Each row of a before or after table is a point. One or more steps were done to the points. Then noise was added and the rows were shuffled. The steps act on columns, c1 being the first. Name the steps. A step turns or swaps two columns, mirrors them in a line or flattens them onto one, adds a multiple of one to another, or multiplies or shifts one. Angles are multiples of 10 degrees, from the lower column toward the higher: turns from -170 to 170, lines from 10 to 170 but not 90. Use the fewest steps. Two steps may share a column if one is a turn and the other turns, adds or multiplies; they go together, in the order done. Otherwise the lowest column goes first.

Before, 8 rows:
[[ 2.3 -7.1]
 [ 0.6 -5.5]
 [-0.5  3.7]
 [-0.6 -9.0]
 [-0.5 -5.2]
 [ 7.3  3.4]
 [ 2.5  0.6]
 [ 2.2  4.5]]
After (8 x 2):
[[  1.6 -11.8]
 [ -0.1  -0.9]
 [ -1.7  -0.5]
 [ -2.2 -10.5]
 [ -1.7 -10.8]
 [  1.0  -4.3]
 [ -3.7 -14.4]
 [  5.7  -0.9]]
Steps: shift c1 by -2.0; shift c2 by -5.0

Before:
[[ 1.4  5.2  3.6  3.2]
 [ 6.7  6.1  2.3 -3.0]
 [ 6.9  2.9 -2.5  3.2]
 [ 8.7 -3.3 -3.2  0.6]
 [ 7.1  5.2 -4.0 -3.7]
 [-1.7  7.2 -5.2 -4.6]
 [ 8.1 -0.7  1.4 -9.6]
 [ 1.1 -1.4  0.1  3.1]
 [-1.7 -6.6 -3.5  0.4]
 [-2.0  3.1  0.9 -3.5]
 [-0.9  0.4  3.9 -9.4]]
After:
[[ 4.1 -9.7  1.5  0.3]
 [-2.6 -9.9  7.6 -0.7]
 [-3.8 -4.8 -4.4  7.1]
 [-7.1  0.6  6.4 -3.0]
 [-1.8  0.3 -3.3 -6.5]
 [-0.5  3.2  1.2 -1.0]
 [ 1.9 -3.8 -1.6  3.3]
 [-5.8  3.2  4.6  2.8]
 [-1.1 -3.0  7.1  5.8]
 [-6.6 -4.1  4.3  5.3]
 [ 2.6  3.0  3.1  5.2]]
Steps: mirror c1 and c3 in the line at 60 degrees; swap c2 and c4

Before (9 x 8):
[[ 0.8  4.7 -6.3  5.3  1.8 -4.2 -2.6 -8.2]
 [-2.3 -2.4 -1.2 -1.9  2.7 -3.3  5.3  4.6]
 [-2.0  2.9 -5.0  4.2  3.7  3.9  2.1  5.1]
 [ 5.0  4.9  2.1  4.1 -2.3  2.7 -0.2 -1.3]
 [-5.9 -2.3  5.1  1.6 -0.4  6.8 -5.8 -7.3]
 [ 0.7 -4.4 -4.0  1.8 -0.9  4.3  3.3  4.1]
 [ 0.3  3.7 -1.0 -5.7 -5.8 -1.1  4.1  2.1]
 [ 7.5  3.9 -6.6 -8.4  1.3 -6.1  2.9  1.5]
 [ 5.0  1.7  0.0  2.4 -5.6  2.1 -5.5  5.0]]
After:
[[ 28.4  -2.2   7.9   1.3  -5.5   0.0  -2.6   0.3]
 [-10.9  -4.5   2.0   1.2   3.8   5.7  -0.1  -2.1]
 [ -5.7  -2.9  -3.3  -0.9   4.9  -1.0   2.9  -5.3]
 [ 17.8   4.8  -7.0   4.9  -4.2   2.6   1.4   6.8]
 [ -7.0   5.2   3.0   4.0   0.8  -1.2  -2.6   5.2]
 [-17.9   4.0  -9.1  -8.3   2.3   2.7   2.1   5.0]
 [-21.6   2.0   1.8   2.3  -4.7   0.8  -6.5   0.8]
 [ -7.9   2.0   1.0   3.7   1.9   5.9   4.9  -4.9]
 [ -5.6   3.3  -1.8  -6.0   5.0   0.9  -4.9  -1.1]]
Steps: turn c1 and c8 by 130 degrees; multiply c1 by 3; turn c3 and c6 by -60 degrees; mirror c5 and c7 in the line at 50 degrees

Before (9 x 9):
[[ -1.6  -3.6   7.0  -0.9   2.4   1.5  -2.4  -1.6  -4.9]
 [  3.4  -3.2   8.0   1.9   8.1   0.4  -4.1  -3.1   0.8]
 [  0.1  -0.9  -3.8   5.2  -4.0   1.1  -5.5  -0.3   4.5]
 [  4.6  -6.3   2.6   2.6   2.8  -1.2  -3.8   0.3  -4.7]
 [  3.5   0.2  -3.0  -0.7  -7.9  -5.0  -4.5   0.5   6.8]
 [  0.0  -0.6   1.8  -0.4   8.1  -1.2  -3.8   0.8  -3.9]
 [  7.9   0.9 -10.1  -3.0  -3.1   8.5  -0.4  -5.1  -0.5]
 [  2.9  -5.2 -12.1  -4.4  -1.7   4.5  -1.2  -7.9   0.2]
 [  2.2   0.7  -5.3   3.6  -6.2  -4.1   1.2  -4.7   1.6]]
After (9 x 9):
[[ 5.0 -6.5  2.3  0.7 -1.2 -2.4 -3.9  2.4 -3.5]
 [ 1.3  0.8 -7.3 -5.1 -2.5 13.4  0.0 -2.9 -7.2]
 [ 0.0 -3.5  5.3 -3.1  5.7  0.7 -4.3  1.8 -3.5]
 [-1.1  1.1 -3.8 -4.3 -6.0 -6.3  1.9  3.4 -2.3]
 [-4.6 -1.0 -2.4 -0.2 -4.8  1.4 -5.9  5.3 -0.4]
 [ 4.2 -0.4  1.3  0.9  7.5 -1.4 -3.1 -0.9  1.1]
 [ 0.6 -5.6 -8.9 -8.7 -5.2  7.2 -1.0 -4.1 -3.5]
 [ 4.6 -3.3  4.7 -1.5 -0.1  2.5 -1.9 -1.1  2.2]
 [-6.2 -0.2 -1.8  0.8 -7.6 -7.9 -5.1  0.0 -4.8]]
Steps: mirror c1 and c9 in the line at 140 degrees; add 0.7 times c2 to c5; multiply c3 by 0.7; swap c4 and c8; multiply c6 by 1.6

Before, 8 rows:
[[ -5.5   1.4   2.6  -5.7   4.9   4.9   4.1  -7.7  -1.3  -1.4  -4.9   5.1]
 [ -3.4   0.7   4.4  -1.4   6.7   1.2   7.0  -9.7   1.3   3.1   1.9   1.2]
 [  1.6  -2.3   2.1  -2.7   4.5   2.2   1.9  -7.5   2.3   6.7  -4.6   2.2]
 [ -4.3  -2.0  -0.2   4.0  -1.6   2.7  -2.4   8.3   1.4  -3.3  -2.6  -3.7]
 [ -3.7  -1.1  -0.6   0.4   7.4   0.9   0.5   8.9  -4.1  -0.8  -3.9  -9.6]
 [ -3.8   0.6   1.0  -3.7   6.2   6.6  -3.3 -14.1   0.0   1.4  -0.2   3.2]
 [ -7.8  -2.6   1.9   0.7   4.1  -7.6  -0.6   5.8  -3.7  -2.5  -4.2  -3.6]
 [ -1.3   7.4   0.6  -5.1   1.6  -5.3   0.1   1.4   6.7   1.6   0.2   4.5]]
After, 8 rows:
[[ -4.9  -0.3   0.8  -4.7  -3.4  -1.6   3.3  -4.5  -1.9   6.7  -2.3   0.2]
 [  6.1   2.1  -1.4  -4.0  -5.9   0.8  -5.6   7.9   4.3  -1.4  -2.2   7.9]
 [  4.7   0.8   0.0  -3.0   2.5   5.0  -3.8   8.4  -1.3  -4.0  -1.2   1.1]
 [-13.8   2.7   1.0  -6.5  -6.1  -1.6  -1.2  -3.3   1.3   1.3   4.7  -3.8]
 [ -9.2   1.9   3.9  -0.4  -7.3  -0.5   6.2  -2.4   0.8   4.4   3.4   3.4]
 [  0.3  -1.7   1.2   3.4  -4.7  -2.1  -3.8   9.8   4.5  -2.2  -8.0   2.0]
 [  0.4  10.3   0.0   2.1  -2.1  -6.3   3.4   2.0  -5.9   0.7  -1.5  -3.7]
 [ -8.8   3.3   3.6  -8.1  -4.8  -3.1   6.3   0.3   2.7  -1.0   0.9  -1.5]]
Steps: turn c1 and c8 by -60 degrees; shift c2 by 2.0; turn c4 and c6 by 70 degrees; turn c4 and c11 by -40 degrees; turn c5 and c9 by 170 degrees; mirror c7 and c12 in the line at 20 degrees

Before, 11 rows:
[[ 0.9  0.1 -3.9 -3.7  0.3 -0.8 -6.0  0.5 -5.3 -2.6 -4.0  0.5 -6.5  2.1
  -6.3  4.2 -6.0  5.3]
 [-2.8 -1.0 -1.6  4.8 -4.7 -2.8 -4.3  7.4  6.1  2.8  4.1  0.4 -0.9 -4.8
   6.3 -2.7  3.3  4.0]
 [-3.1 -4.5 -6.2  1.5  4.4 -4.4 -0.9 -0.2  6.9  4.0 -3.7  2.6 -1.1 -5.0
  -5.3 -4.5  2.2 -6.5]
 [-5.4  6.3 -0.5 -4.9 -7.3  0.5 -2.2  6.6 -6.4 -2.5  6.8 -2.4 -0.7 -2.3
   6.9  3.0  1.2 -5.6]
 [ 3.2 -4.3 -4.7  3.4  5.7  2.2  1.0  4.7  7.5 -4.4 -0.6  1.3  4.3 -3.0
   5.0 -7.0  1.6  1.3]
 [-2.7 -4.6  2.8  4.6 -7.1 -7.1 -0.5  5.1 -3.7  3.4 -1.7  0.6 -1.7  0.3
  -5.7  4.0  2.2 -2.4]
 [ 5.7  1.1  3.6 -3.4  6.1 -3.1 -5.1 -2.5 -5.3  5.2 -1.9 -5.9 -3.6 -2.7
  -2.0 -0.1  2.4  3.0]
 [ 0.0  4.1  1.1 -3.6 -6.5 -3.1  2.6 -1.8  5.9  4.2  0.0 -1.1 -3.1  0.6
   6.1 -2.3 -2.6 -4.7]
 [-2.6  0.5  7.3  5.4  2.3  0.6  7.0  1.6 -1.0 -1.8  5.6 -8.2 -5.9  0.9
   0.5 -6.5 -9.5  0.5]
 [ 4.1  5.8  3.5  3.0 -0.8 -1.0  4.8  8.3  1.2 -0.7 -3.3  0.2 -8.2  5.1
   3.6 -5.3 -2.3  1.8]
 [-1.7  2.8  0.0 -0.9  2.6  5.1 -2.6  1.0  7.5  5.3  5.5 -5.2  0.6  2.0
  -3.6  2.2 -7.8 -7.0]]
After (11 x 18):
[[ -0.1   5.2   0.8   1.1  -6.6  -7.6   2.5  -2.0   6.0   4.2  -2.4  -1.0
   -3.1  -3.8  -4.7  -2.4   2.3  -4.7]
 [  1.0   1.1  -3.9   2.1   0.2  -1.8  -6.1   0.5  -5.2  -2.0   0.7   0.4
   -6.7   1.3   6.7   4.3   6.0   5.1]
 [ -1.7   3.7  -0.1  -1.1   2.7  12.5  -2.6   1.0   7.8   3.9  -4.9  -5.4
    0.7  -1.2   4.9   2.1   7.3  -7.0]
 [  5.6   2.1   3.7   1.6   6.3  -7.7  -4.8  -2.5  -5.5   9.2  -1.0  -5.7
   -3.6   0.6   2.2   0.0  -3.4   3.0]
 [ -5.6   7.3  -0.5  -0.3  -7.2   1.3  -2.3   6.7  -6.3  -6.3  -8.3  -2.3
   -0.7  -4.3  -5.4   3.1  -2.2  -5.5]
 [ -2.8   1.5   7.3  -3.2   2.2   1.6   7.0   1.7  -0.8  -3.6  -0.9  -8.3
   -5.6  -4.7   2.1  -6.6   7.9   0.6]
 [ -2.6   0.1  -1.8  -2.7  -4.9  -7.0  -4.2   7.4   6.1   0.9  -0.1   0.6
   -0.9  -4.6  -4.8  -2.6  -5.5   4.1]
 [  3.4  -3.3  -4.5  -0.8   5.8   5.6   0.9   4.7   7.4  -2.3   2.6   1.3
    4.0  -3.6  -3.8  -7.1  -3.0   1.2]
 [ -3.2  -3.4  -6.3   0.3   4.4 -11.0  -0.9  -0.2   6.9   1.8   3.8   2.6
   -1.0   0.7   5.8  -4.5  -5.0  -6.6]
 [ -2.7  -3.7   2.7  -0.8  -7.2 -17.6  -0.4   5.1  -3.8   1.4   4.2   0.5
   -1.8   4.1   4.1   3.8  -1.5  -2.3]
 [  4.0   6.8   3.6  -0.1  -0.8  -2.4   4.7   8.3   1.2   2.3   4.5   0.3
   -8.4   0.3  -4.5  -5.4   5.2   1.8]]
Steps: add 0.7 times c1 to c10; shift c2 by 1.0; turn c4 and c11 by 140 degrees; multiply c4 by 0.4; multiply c6 by 2.5; turn c14 and c17 by 140 degrees; turn c14 and c15 by 150 degrees
